Each row of a before or after table is a point. One or more steps were done to the points. Then noise was added and the rows were shuffled. The steps act on how far a point lies along the listed directions, d1 being the first. Name the steps. A step turns or swaps two directions, mirrors them in a line or flattens them onto one, adds a multiple of one to another, or multiplies one. Angles are multiples of 10 degrees, from the lower direction toward the higher: turns from -170 to 170, lines from 10 to 170 but not 90. Use the fewest steps. Two steps may share a direction if one is a turn and the other turns, adds or multiplies; they go together, in the order done. Otherwise the lowest direction goes first.
In the rows, zero is written as 128.

Directions:
(1): [166 144 159]
(2): [162  98 103]
(3): [139 167  95]
Before (8 x 3):
[[132  81 124]
 [ 98 168 120]
 [161 147 100]
 [ 50 159 107]
 [164 136 114]
 [172 142  91]
 [167 139 122]
 [122 138 127]]
After (8 x 3):
[[163  94 125]
 [ 92 113 156]
 [166  81 131]
 [132 133 116]
 [141 143  82]
 [104 149  47]
 [158 109 146]
 [156 100 140]]
Steps: turn d2 and d3 by -80 degrees

Directions:
(1): [145  96 153 169]
(2): [ 98 129 177 112]
(3): [165 169 151 131]
(4): [160  99 135  88]
Before, 9 rows:
[[153 104 133 169]
 [150 126  87  69]
 [127 156 161 127]
 [145 112 167  92]
 [122 118  79 101]
 [182  90 103  86]
 [124 134  97 131]
 [170 113 114 164]
 [ 93  89 152 142]]
After (9 x 4):
[[124 123 114 200]
 [109 115  91 167]
 [179 115 101 118]
 [136 108 180 148]
 [123 133  98 136]
 [100  89 140  95]
 [164 107 117  98]
 [128 157 158 118]
 [163  86 130 188]]
Steps: swap d1 and d4

Directions:
(1): [133  84 181 138 115 146]
(2): [127 134 162 102 161  79]
(3): [172 125 124  89 155 162]
(4): [140 176 158 112  87 135]
(5): [100 158 149 149 168 162]
(6): [177 140 132 177 139 113]
Before:
[[ 81  95 102 142 115 135]
 [111 129 119  85 129 119]
 [132  64 122 172 106 123]
 [156 174  99 163  84  89]
 [105 105  92 115 168 127]
 [117 162 144 127 156  70]
 [201 145  98 135  88 136]
 [109 156 127  69 146 133]
 [116 163 105 131 121 131]
 [140 154 140 135 131 186]]
After, 10 rows:
[[122  87 101 132 163 159]
 [105 101 164 163  98 156]
 [186 159  90 149  82  92]
 [148 123 144 102 125 187]
 [125 146  98 161  47 111]
 [121 140 111 134 108 161]
 [130 192 137 134 163 146]
 [ 87 118  85 101 141 121]
 [144 109 133 100 113 151]
 [111 104  99 124 142  56]]
Steps: swap d1 and d2; turn d3 and d6 by 40 degrees; multiply d5 by 1.3

Directions:
(1): [ 87 151 122 127 130  65 159 143 152]
(2): [120 184 129 176  92 141  98 127 139]
Before:
[[157 112 133 152 126 191  95 119 117]
 [164 104 145 126 124 184  98 119 108]
 [129 126 131 122 124 129 129 131 126]
 [123 123 132 122 132 112 144 136 126]
 [114 116 124 112 143 101 148 129 138]
 [166  61 134  85 153 158 119 129 105]
 [130 120 137 130 140 159 128 136 120]
 [156 139 130 153 111 176  91 119 111]
 [114 126 117 136 130 123 137 146 123]
 [115 149 119 138 132 112 128 125 137]
 [141 129 142 141 112 178 102 128 115]
 [139 103 123 115 148 117 141 140 128]]
After (12 x 9):
[[116 122 131 116 134  97 153 142 131]
 [142  91 125 107 156 110 148 141 128]
 [183 137 134 168 100 230  60 109  97]
 [202  17 139  63 166 195 114 118  82]
 [144 111 138 126 140 175 121 132 111]
 [200  85 149 130 123 243  70 106  87]
 [101 112 122 102 152  75 162 135 145]
 [192  99 138 160 118 248  63 104  99]
 [130 125 131 123 124 129 130 131 125]
 [163 125 144 150 106 219  78 118 101]
 [109 131 116 137 130 113 145 147 129]
 [105 161 120 145 127  96 133 129 145]]
Steps: multiply d1 by 2; multiply d2 by 1.6

Directions:
(1): [107  95 161 154 114 107 184 161 123  89 131]
(2): [ 78 126 161 177 153 144 115  88 150 142 106]
Before (10 x 11):
[[175 133 117  94 128 141  89 152 119 134 129]
 [113 125 126 174 147 147 106  91 133 167 108]
 [153 111 133  94 130 128 120 102 138 163 135]
 [ 50 129 171 194 165 171  91  44 166 146 110]
 [ 94 159 125 171 188 176  54  39 165 173 102]
 [ 98  85 156 132 116  87 203 151 118  86 142]
 [151 107 136 127 103  89 187 197 100  73 160]
 [166 164  99 117 142 130 106  99 124 158 140]
 [119  72 173 146 152  97 216 186 147  83 124]
 [ 77 136 149 182 145 139 116  83 154 169  90]]
After:
[[118 105 159 149 184 125 155 130 164 133 105]
 [ 91 109 140 134 146 118 144 103 140 126 128]
 [168 153 103 120 125 119 134 124 116 135 147]
 [143 141 128 131 136 120 122 140 120 125 142]
 [117 103 130 170 130 127 137 116 122 136 119]
 [153 104 135  91 123 121 134 110 133 157 140]
 [106 114 142 167 150 134 142 114 140 103 130]
 [173 131 118  97 120 138  93 157 120 129 132]
 [ 84 125 155 178 132 120 153 115 145 143 101]
 [ 55 100 183 192 143 144 145  91 152 104 124]]
Steps: flatten d1 and d2 onto the line at 60 degrees
